Every row gives one point. The last column is the point's height on a tilted bowl or saddle (a function of degree 2), plus a little noise. Along how many of its main directions does it bend up, bend down or stay straight?
(in the rows, 128 means zero)

Points, 11 rows:
[[ 89  56 185]
 [131 211 199]
 [133 144 118]
 [154  91  83]
 [151  98  88]
 [ 97 109 131]
 [135 149 120]
 [108 193 165]
 [111  98 131]
 [ 96 102 135]
 [109 112 126]]
Directions: 1 up, 1 down, 0 straight

Points (16 x 4):
[[ 72 164  69 153]
 [ 77 124 151 158]
 [193 117 108 126]
 [135 109 160  88]
 [161 236  82  41]
 [172  96 121 102]
 [165 126 156  95]
 [176 123 142 101]
 [113 155  95 116]
 [160 178  79  91]
 [128  95 118 111]
 [ 86 111  89 175]
 [149 139 160 107]
 [117 157 142 119]
 [152 107 144  88]
 [167 160 107 107]]
Directions: 2 up, 1 down, 0 straight

Points, 17 rows:
[[124 166 118 158]
 [145 140  80 125]
 [102 151 140 146]
 [117 110 114 135]
 [111 112 160 122]
 [132 169 159 123]
 [131 149 157 126]
 [177 161 170 101]
 [217 135  57  18]
 [155 118 180 135]
 [126  77 165 151]
 [135  55 144 171]
 [ 61 152 185  75]
 [110 160 116 163]
 [148 108 134 145]
 [167 214 117 127]
 [136 114 117 138]]
Directions: 1 up, 2 down, 0 straight

Points, 27 rows:
[[ 92 155 110 174  83]
 [125 106 134 194 107]
 [ 91 166 148 128 118]
 [ 87 128 105  97  86]
 [ 94 135 123 155  96]
 [112 137 129 103  99]
 [151 142 121 152 109]
 [167  91 120 190  95]
 [154  73  58  62 117]
 [135  99  97 157  66]
 [230 107 145 132 160]
 [ 70  95 107  88 107]
 [213  99  81 110 121]
 [ 85 192 161 101 110]
 [101 160 168 126 130]
 [104 162 134 137 109]
 [ 79 172 106  92  76]
 [130 158 102 167  84]
 [ 89  82 148  94 132]
 [ 96 175 134 173 126]
 [139 119 168 140 136]
 [155 103 115  92 109]
 [172 133 125  97 115]
 [154  91  58 159  17]
 [192 148 129 104 130]
 [169 187 167 152 172]
 [161 125 154 106 119]]
Directions: 2 up, 1 down, 1 straight

Points (40 x 7):
[[128 141  79  75 145 127 134]
 [144 142 119 150 131 124 105]
 [ 91 168 121 173 114 125 116]
 [ 98 194 107  81 152 134 148]
 [144  83 104 153 134  56  92]
 [109  64  93 163  99 156 161]
 [154  85 149 116 115  40 146]
 [163 110  77  98 105 141 147]
 [102 171 129  56 155 125 173]
 [124 136 160 105 107 130 130]
 [120 103 106 124 102  93 116]
 [103 106 156  72  90 141 161]
 [ 77 129  78  69  68 140 199]
 [103 109 121  39 159 127 210]
 [124  94 103  83 133 153 163]
 [130  97 127 129 140 122 125]
 [ 70 110 119 144 143 172 139]
 [ 58  82  42 136 157 104 135]
 [141 132 169 130 133  99 120]
 [130  68 149 133 113 134 125]
 [101 128  58 103  75 145 168]
 [140 152 163  70 148  95 168]
 [139 137  81 193  95 105  97]
 [154  99 166 144 107 119 121]
 [ 53  59  79 133  90 126 170]
 [159  93 201 168 192 135 107]
 [110 147 112 118  91  62  85]
 [146 141 125 156 201  78 120]
 [ 91  80 121 142  83 154 147]
 [ 99 130 136 117 107 111 124]
 [145 129 153 173 144 184 104]
 [ 87 220 122  91 119 144 164]
 [169 146 124 111 163  55 118]
 [148  49  99 111  78 157 210]
 [123 121 110 121 111 140 131]
 [109  65 183 130 156 112 102]
 [195 100 188 163 103 119 143]
 [137 128 123 191  77  18  27]
 [157 133  73 166 153 134 112]
 [ 98 121 145  96 135 141 136]]
Directions: 4 up, 2 down, 0 straight

Points (62 x 9):
[[133 164 139 129  97 125 162 119 134]
 [125  97 114 125 175 111  99 129 100]
 [125 108 113  96 154  93 126 111 128]
 [187 106 124 170 139  87 143  47  50]
 [128 206 143 115 107  74 143  81 131]
 [ 46 175 105  52 139 152 105 110 153]
 [135 110 153 125 135  99 140 157 101]
 [123 129 145  60  93  96 126 150 133]
 [153  83 133 119 187 177 143 149  74]
 [ 48 101 145 107 191 126 114  81 131]
 [140 150 138 122 147 110  53 147  92]
 [148 155 114 172 137 153 183 124 113]
 [ 81  91 160 170  84 118  99  97 101]
 [140 139 104  64 132 175 102  93 143]
 [135 168 142 158  87 140 132 120 117]
 [103  77 147 146 103 169 185 104 113]
 [158  65 113 120  86 184 193 141  88]
 [ 75  71 109 114 121 114  93 108 134]
 [120  87  96  87  54 131 103 101 127]
 [158 106 164  97  55 120 131 149 104]
 [ 82 149 132 114  93 181  97 139 122]
 [178 120 141  95 133 132 149  92 128]
 [236 108 169 162 107 120 176 153  43]
 [166 120 103 112 160 224 171 167  84]
 [210 116 150 167 118 182 115  57  71]
 [132 144 127 117 132 124 163 129 132]
 [173 124 189  94 123 167 100 133 107]
 [130 125 113 168 126  94  82 231  30]
 [ 83  67 148 111 143 129  83 155  97]
 [127 112 168 153  68 111 150 101 101]
 [ 97 119 167  71 127 103 135 179 109]
 [139 161 142 105 155 142 146 179 105]
 [165 151 152 144  94 142  48 108  84]
 [108 134 101 135 137 127 107 133 127]
 [160 150 135 146 122 147 166 105 124]
 [126  97 185  76 136 161 182 210  71]
 [132 127  71  96 198 114 166 145  88]
 [146 142 138 128 154  88 178 167  91]
 [ 84 150 127 106  62 141 113 114 135]
 [117 128  89 158  89 153 111 164  97]
 [ 98  50 146 114 107 142 163  62 121]
 [ 91 147 112 173 122 176 141 140 124]
 [ 89 170  82 152  98 138 109 131 131]
 [133 127 182 118  98 145  88 108 114]
 [144 153 151 155 161  84 213 167  71]
 [142 105  73 166 106  84 187 117  77]
 [114  70 180 105 150  63 100 103 102]
 [ 52 163  83  87 157 120  75 189  96]
 [140 162 142  94 134  74 119  83 133]
 [181 137 168 104 117 123 123 192  81]
 [202  59 168 119 144 132 116  97  72]
 [113  96 107 131 175 100 205 118  89]
 [169  42 168  81 114 116 101 111 101]
 [132 113 143  62 160 103 141 149 118]
 [191 142  71  96  94 182 151 143 105]
 [107  95 128 155 145  69  87 150  85]
 [131 182 157 180  56 131 190 111  95]
 [147  92 129 126 199 122 144 116  80]
 [115  82 113 150 155 163 104  77 109]
 [ 56 167  69 103  71 141 157  87 157]
 [156 152 173 194  82 135 154 131  77]
 [ 76  65 122 124 125 128 146 177  95]]
Directions: 0 up, 6 down, 2 straight

Points (67 x 9):
[[141 179 135 164 190 108 141 148 153]
 [ 57 126 183 111 127 121 144 178 136]
 [139 129 112 171 154  76  97 149 124]
 [131 149  89 119 124 178 124 109 143]
 [ 47 145  93 158  95 111 173 123  92]
 [156  47 169 158 203 155 165 151 109]
 [145 136 120  85 162 167 103 171 168]
 [145 146 129 143  95 105 142  77 120]
 [154 136 125  96  88 104 106 146 118]
 [123  78 165  95 132 135 161 154 156]
 [179  54 170  72 102 126 150 156 126]
 [132 122  90 210 124 185 186 143  50]
 [ 86 131 176 138 121 166 101 119 124]
 [132  87 122 114 113 143 138 141 116]
 [ 94 122 134 135 188 149 126  78 154]
 [160 150  93  33 179 147  89  93 176]
 [ 94 114 186 179 123 129 133 158 100]
 [175 103  98 197 186 175 147 110  72]
 [154  92 112  96 129 119  97 118 117]
 [194 128  88 118 159  97 164 146 143]
 [101  90 123 125 131 192 118 143 131]
 [175 154  88  85 167 177 140 146 170]
 [118  87 130 170  59 107  43 156  23]
 [ 82 118 149 148 138  79  51  87  95]
 [152 178  98 109  53 164 108 118 141]
 [129  41 168 120  87 110  63 122  50]
 [105 143 128 202  92 156 119 111 104]
 [ 79 144 154  76 136 115  73 133 131]
 [125 121  95 121 152  38 137 151 149]
 [141 120 131 135 183 122 102 128 137]
 [ 92 129 128 148 132  94  84  44 122]
 [ 88 118 138 184 108 107 118 121 105]
 [ 98 108 130 148 167 107 146 162 132]
 [193 131 123 140 145 182 194 124 100]
 [140 124 185 154 170 141  94 122 132]
 [180 136 123 111 156 173 187 125 139]
 [ 90 206 108 133 159 134 108 133 118]
 [ 75 133 124  37  68 185 160  90 199]
 [143 145 140  93 147  71 117 131 166]
 [152 134  57 102 122 125 118  77 129]
 [133  78  74  94 107 160  62 123  87]
 [139 150 161 139 103 143 124  80 116]
 [162 167  89 132 112 202 129 108 154]
 [119 198 116 124 105 172 173 186 117]
 [146 114 146  84 121 160 176 160 152]
 [169 109  61 112 170  75 145 181 117]
 [ 61 164 127  97 103 117 188  85 131]
 [ 78 186 115 145 105 168 185  96 109]
 [179 181 148 112 104 177 118 150 169]
 [117 102 225 187 170  86 145 154 163]
 [ 86 162 123 146 138 109 100 124 115]
 [211  67 111 141 119 151 110 145  50]
 [152 106 110 117 144 143 161  94 139]
 [111 104 136 132 135  88  70 103 107]
 [ 99 173  96 126 193 123 118  84 131]
 [131 126 164 138 170 101 114 144 156]
 [203 116 111 161 186 195 116 140  91]
 [131 176  91  96 136  47 157  90 159]
 [103 110 117 168  61 103 136 132  72]
 [ 99  64 149 125 157 122 118 153 140]
 [148 148 129 153 154  66 152 113 164]
 [196 148  99 118 165 110  88 157 145]
 [176 105  75 160 170 175 129 115  86]
 [139 108 131 212 140 132 144 104 107]
 [146 153 158  58 171 118 120 170 221]
 [ 92 118 108  74 150 171  90 117 163]
 [124 174  97  80 117 157 171  53 165]]
Directions: 3 up, 4 down, 1 straight

Points (65 x 9):
[[ 97 177  72 136 113 191 103  80 175]
 [159  82 170  84 147 156 148 133  94]
 [ 80 167 130 109 140 185 125  64 107]
 [128 137 207 190 100 115 121 134 159]
 [144  92 167 148 146 125 148 144 139]
 [ 43 194 169  81 114 115  43 114 138]
 [ 36 122 110 184  91 190 158 163 249]
 [137  85 100  79  78 113 159 175 133]
 [144 112 140 120 121 137  81 118 148]
 [153 101 119 121 139  61  87 197 192]
 [104 139 122 133 163  30 144 126 164]
 [103 108 145 153 151 103 141 195 173]
 [171 167 113 213 211  76 108 123 196]
 [154 169 145 148 121 197 117 103 128]
 [162 120 193 147 156  80 115 190 171]
 [154 104 109 111  85  91 139 158 140]
 [ 84 179 105  88 135  96 170  94 118]
 [131 147 127  94 123 100 132 114 118]
 [135  71 153 166 193 186 162 137 148]
 [139 136  80 151  96  58 163 104 170]
 [114 151 172 148 125 165 108 131 129]
 [165 110 129 176 131 148 181 100 145]
 [154 100 155 117  65  79 149 121 136]
 [195  95 110 134 160 113 143 123 145]
 [198 124 105 123 177  82 127 135 173]
 [150 139  73 101 133  81  52 165 229]
 [ 53 155  86  66 141 101 145 117 134]
 [107 116  79 123 165 141  62 151 197]
 [144  75 131 123 143 151 121  74 127]
 [ 65 148  88 178 146  98  99 151 179]
 [176  93 114  98 171  86 197 148 128]
 [ 68 119  60  83 129 120 140 118 160]
 [107  87 143 103 102 146 186 106 123]
 [157  89  76  98 111 207 155 119 139]
 [130 113 155 123 140 141 134 150 123]
 [ 93 129 131 118  39 186 127  81 173]
 [ 93 167 137 144 160 106 136  94 130]
 [118 120 159 130 123 116 109  95 131]
 [130 111 111  76 103  61 137  74 134]
 [124 145 176 117  62 176 136 153 123]
 [ 49 118 107 108  89 196 133  96 170]
 [157 207 152 128 156 149 114 119 121]
 [129  96 151  93 112  74 177 111 118]
 [141  80 166 105 184 194 133  87 101]
 [ 97  54 123  84 157  82  63 107 159]
 [132 133 153  84 185  49 154 177 147]
 [195 155 184  96  84 166  85 165 144]
 [108 116 182 120  65 135 137 208 153]
 [ 95 129 139  80 159  89 162 125 108]
 [159 131 151 119 117 162  81 141 150]
 [164 131  57 125 140 132 156 158 161]
 [119 131  20 200 105 135 113 149 212]
 [170 152 122 162 197 149 143  91 138]
 [162 176 158 165 101 155 135 179 132]
 [112  82  97 101 108  68 159 144 144]
 [121 123 181 100 175 183 140 116  86]
 [ 95  92 130 134 131 130 135 114 139]
 [134 157 135  97 112 100 108 109 129]
 [132  62 139 108 105 113 144 113 130]
 [117 104  98 137 127 111 131 126 146]
 [123 124 109 118 177  75 161 152 151]
 [172 122 166  96 129 170 131 106  98]
 [ 90 124 120 117 115 135 130  88 128]
 [144 137  95 158 148  98  85 150 176]
 [ 94  99 138 100 197 140 107  82 121]]
Directions: 4 up, 1 down, 3 straight

Points, 66 rows:
[[162 120 157 101 114  75  52 157 172]
 [135 129 108 101 101 120 148 192 153]
 [ 70 138 183 170 115 116 107 105 132]
 [ 98  87 105 147  94  86  87 125 127]
 [ 82 107 164  78 120 104 149 130 142]
 [140 171 203 105 124 106 115  34 178]
 [119 141  96  89 203 127 187 150 174]
 [ 69 111 166  92 134 136 130 193 157]
 [ 98 191 120 182 183 104 133  88 162]
 [ 75 185 194 111 127 153 176 113 171]
 [132  76 106 186 115 104 104 121 141]
 [116  72 138 141 140 110  99 139 133]
 [ 73  96 165  70 137 130 129  54 147]
 [102  31 152 188 144 144  92 164 162]
 [151  85 142 115 141 103 107  70 147]
 [125  89 118 101 157 165 160 117 145]
 [127  85 126 129 128 187 125  77 140]
 [128  85 144 159 131 164 116 134 139]
 [115 114 100  92  95 153 148  78 133]
 [ 59 140 185 142  98 143  68 157 143]
 [180 102  81 133  97 160  94  97 157]
 [ 76 171 110  88 118  70  89 140 143]
 [168 104 144 116 128 142 165  96 156]
 [ 82  78  86 104 114 175 103  65 134]
 [ 97 153  68 151 101  30 165 114 150]
 [105  92 206  19 225 158 197 158 249]
 [104 142 144 165 142 149  77 156 140]
 [122 136 117 137 127 214 153 193 172]
 [130  58 108 175 122 129 105 149 144]
 [138 116 144 127  91 139 158 143 139]
 [157 102 149  75 155 155 135 186 177]
 [117 115  92 235 168 146 119 118 172]
 [198 127 131 162  59 128  91 138 174]
 [108  83 190 199 122 154 137 150 161]
 [116 132  88 112  90 159 127 132 128]
 [159  85  97 137 125 173 140 118 149]
 [120 147  99 164 180  69 135 148 154]
 [143 136  75 115 142 121 106 146 144]
 [179 135 139 128 164 102  97 126 166]
 [ 93  65  95 109 117 113 111 106 127]
 [ 78  66 127 189  86  89 151 156 146]
 [127  95 102 136 137 140 180 121 140]
 [109 144 129 105 132 138 155 114 135]
 [164  76 139 215 188 110 188 152 203]
 [118 101 129 137 103 121 128 126 125]
 [134 135 131 105  68 121 162 146 142]
 [124 122 148 161 159 126  97 144 142]
 [ 95 164 169  91 114 166 115 134 147]
 [213 198 135 177 184 115 103 153 225]
 [162 138 130 132  82 137 196 122 158]
 [109 119 110 157 148 135 106 138 131]
 [120  98 106 113  89 137 182 106 133]
 [178 161 121  80  74 127  33  82 179]
 [ 73 134 168  97  90  99 162 121 138]
 [104  41  81  78 187 199 137 115 172]
 [ 71 147 138  94 132 123 115 138 132]
 [127 180 142 138 130 104  98 126 144]
 [133 108 161 131 160 187 171 134 165]
 [139 152 123 152 163 104 189  98 161]
 [154 129 137 109  93 136 163 120 145]
 [152 152 150 123 145 101 102 139 152]
 [142 160 166 145 117 113 156  65 153]
 [ 58 116 171 126  95 145  50 112 129]
 [111 144  91 115 203  95 134 181 163]
 [ 71 142 177 120 141 171 137 166 156]
 [ 89 172 207 114 153 163 172 151 186]]
Directions: 8 up, 0 down, 0 straight

Points (60 x 9):
[[175 142 127 107 101 149 141 202 104]
 [157 135  91 122 164 133  94 161 144]
 [148  76 115 168  80 126 190 121 158]
 [154 179  59 159 134 179 114 127 138]
 [ 79 107 167 124 226  98  99 148 139]
 [ 83 143 124 156 150 159  97 162 143]
 [ 91  63 116  81  81 103 180  94 116]
 [155 120 169 175  76 147  99 133 164]
 [136 150 117  91 125 100 118 113 152]
 [122 102 189 162  80  96 127 109 154]
 [ 63  91 129  87 101 149 139 163  86]
 [126 100  99 151 152 114 101  96 145]
 [ 98 221 137 102  93 160 131 109 204]
 [107 104 109 122 188 105 127 175 153]
 [164 141  64 101 160  89 117 102 155]
 [ 93 149  78 153 116 170 132 101 135]
 [188 128  76 153 144 108 169  78 101]
 [145 151  91  66 174  66  40 149 249]
 [156 127 209 170  99 121 144 180 124]
 [108 140 143 112 148  80  42  88 140]
 [156  83 120 149 139  29 168 124 169]
 [182 171 107  93  69  84 137 153 175]
 [117  99 205 133 219  60  92  71 133]
 [191 130 143  85 141 153  93 125 148]
 [ 88 157 110 162 190  85 122 113 128]
 [115 160 177 120 119 152 100 178 143]
 [166 105 133 112 123 129 104 167 113]
 [135 124 117  86 142 143 165  83 119]
 [112 148  94 116 103 121 120 144 166]
 [140 115 184 122 166 157 184  46 180]
 [127 148 107 173  93 119  87 227 213]
 [112 131  74  78 139 142 116  66 110]
 [132 140  82 110 130 104 157  79 133]
 [ 98 153  83  95 150 129 163 155 147]
 [155 135 101 121 170  98 126 116 136]
 [130 166 154  55 153 115 131  24 160]
 [150 130 217 138 111  93 137 125 135]
 [ 24 122 183 144 148  97 150 129 151]
 [175 114 119 147 121  99 107 169 127]
 [146 122 142  86  52 156  89 134 124]
 [135 177  59  72 157 138  87 130 185]
 [ 96 168 132 159  91 110 114 170 203]
 [110 145 109 132  98  62  91  97 172]
 [180 110  95  82 126  93 141 158 125]
 [136  74 136 175 111 138 105 112 154]
 [147 117 150 106 159  99 136 158 127]
 [ 91 121 158  81 147 151 146 115 116]
 [119  97 184  46 164  84 172 176 138]
 [194 139  84 144  98 107 147 151 132]
 [123 172 109 126 164 145  82 137 153]
 [123  60 120 110 101 165 101 149  96]
 [125 126 146 103 197 150 108 158 128]
 [137 131 150 137 117  85 176 155 154]
 [124 125  63 149  80 114 130 162 201]
 [140 149 159 109 126 204 150  60 159]
 [107 125 137  93 122 137  72 140 133]
 [186 110 182 111 160 133  48 150 137]
 [147 133  98 102 135  92  62 133 183]
 [130 138 147 147 147 103 216 126 171]
 [137 121 113 106 195 119 110  72 134]]
Directions: 4 up, 3 down, 1 straight
